Each point is reached from the start by the listed moves, each made once or not at all, plus a little noise. Is the number of moves made odd or even? Then give how often each move was made.

Moves:
(1): [ 49 -21 -10 -12  28]
(2): [-29  72  40  -6 -83]
Start: [ 24  -2 -10  21 -35]
Points:
[  -4   70   30   16 -121] -> odd (0, 1)
[ 74 -27 -19   9  -8] -> odd (1, 0)
[ 27   2 -10  19 -36] -> even (0, 0)

Moves:
(1): [   9    7 -119  -76   34  -20  -23   14   16   36  -33]
(2): [ 35   7  40  28  -9   5  -5   1 -33  31   3]
(3): [ 19  25  12   3   4 -11   5  33 121   0  72]
(4): [-57  18  41  26  -6  -4  31   0  62  59  -4]
(5): [  8  -7  -2 -13  -4  15  -8  45  17 -45 -55]
(6): [-11   1   8  73   5  48 -44   2   4  35  12]
(7): [ -7  41   2  17  20  16  -6  32 -51 -19  10]
(8): [-37  37 -49  -2 -41 -16  22  -8  27   8   8]
(9): [  3  16  19 -10   5  38  31 -49  25  21  -7]
Start: [-28 -53  -1  30  21 -17 -12 -52 -33  24   0]
Points:
[ -7  33  21  48 -17  -2  43 -79 108  88  72] -> even (0, 1, 1, 0, 0, 0, 0, 1, 1)
[ -3   5 -67  71  69  30 -89  -4 -99 106  -6] -> even (1, 1, 0, 0, 0, 1, 1, 0, 0)
[-57 -20 -50  15 -22 -19   3 -17   9 -13 -49] -> even (0, 0, 0, 0, 1, 0, 0, 1, 0)
